Each wall is flat, endless, passes through zero and stands at right angles to its row. A trip goes straight from one point to another. List the walls that it crosses, first one first.

Walls:
(1): [-45   0  19]
(2): [ 20  12 -11]
(3): [-5  5 29]
Trips:
[ 11 -34  17] to [  0 -27  15] => 1
[-30 -35 -60] to [-19 -21 -37] => none
[ 36 -14 -20] to [ 14   7 -17] => none
[-26 -18 -12] to [ 9 30 34] => 3, 2
[28 -5 23] to [22 29 13] => none
[23 -1  6] to [17 -6 -4] => 3

Walls:
(1): [ -1  -7 -14  24  26  -4 -15   5  10]
(2): [ -7  10  -1 -12  -7   9  23 -54  22]
(3): [  8 -10  -4  -2  22  16 -15   3 -17]
(4): [ 17  17  -7  12   2  -7   2  -4 -10]
Trips:
[ -4 -34   1   6 -15  23  -4  25  16] to [ -6   9   6  25  41 -31 -15  11 -13] => 4
[-18  11 -16 -12  16 -18   1 -20  34] to [ 3 -3 39 11 -9 -3 28 -5  7] => 1
[ 21 -12 -18 -60 -13 -13  11 -16  -3] to [  9 -14  37   6 -29 -13  28 -11  18] => none
[ -6 -10 -12  12  19  -4 -36  -6  13] to [ 17   9  46 -11 -24   1  28  26 -14] => 1, 3, 4
[ -1  31  19   3  15  -7 -27   5  24] to [ 13 -28  12   6 -39  14 -22 -33   1] => 2, 4, 1
[  8 -40 -26  10  18  -3  -9   6  12] to [-31 -20   2 -16  -7  -1  -3  14 -32] => 1
[  5  25 -21   2  -7   5 -27   5 -10] to [  6  -2   4 -25   2   1   6   7  27] => 1, 3, 4, 2
[-27  15   1 -29  10  36 -20   6  12] to [  0   2 -32 -23  31  29  -1  -8  -7] => 1

Walls:
(1): [-14 -31  18  -5  -3  19  28   9   4  21 -20  32   1  -2 -10  -3   0  -5
 -10  -1]
(2): [-13 -18   1  16   9  -4  -8  11  60  -2   1 -17  -8  30  34   4   5  23
   8 -12]
(3): [  7 -23 -12 -25  18  20 -13  12  -6 -22   1  15   2  13 -14   7 -12  18
   0   2]
(4): [ 12 -26  -5 -10  24   6  -4  -7   5 -23   1 -12   4  -3   3  17  -5 -17
  26  17]
(5): [-30 -31   8  -2  21  -6 -10 -15  -5  -8  23 -13   1  11  -4  23 -15  -6
 -26  28]
Trips:
[  3   2  13   6   9  -9   3  10   3  23  12  21   7  -1  18 -14  27  17
   6 -11] to [-30   2   7 -13 -21   8  -2  17 -13   8 -31   4  -5  20  32 -19  22 -30
   6 -22] => none
[ 54  18  -6 -18  18 -11  34  23 -10 -39   7  26  -3 -19 -14  -9 -32   8
   7 -10] to [  8  -3   7 -15 -19   9  -4  23 -22  14  34   9 -30  -9  17  -9   6 -20
 -22  10] => 4, 1, 3, 5
[-15 -12 -13  20 -14 -12  21 -11  12  19  10  19 -15  17   6  24  -4 -29
  21  27] to [ 29   6 -19  -2  20  18  24  -3 -31  17 -12  13  14   1 -12   8  47   7
  32 -19] => 2, 5, 3
[  9  23  14  17 -29   0  13   5 -15  -2   9 -11   4  10   7  -8  15  -8
  25   4] to [  3  22   7  10 -17   5  16   5   1  -5  -4  -8   3 -24 -10  28  14 -19
  -7   1] => none
[  1  14  50  25  20   5  29  18   7  -6  16 -11   8 -12  10  26 -22  18
 -20   3] to [ -5  -5   6   7 -21  26  10   5  14  29  -6  -4  28 -17   3  -6 -44 -13
 -10  -6] => 2, 5
[-17 -12  -9  20   1 -21 -10  -9  27   1  -1   1  -6 -20   9  19  -3  -6
 -25  15] to [-34  32  32  21  48 -11  13  -8   0  -1  10   4  21   9  11   0 -34 -31
 -40   5] => 4, 1, 2
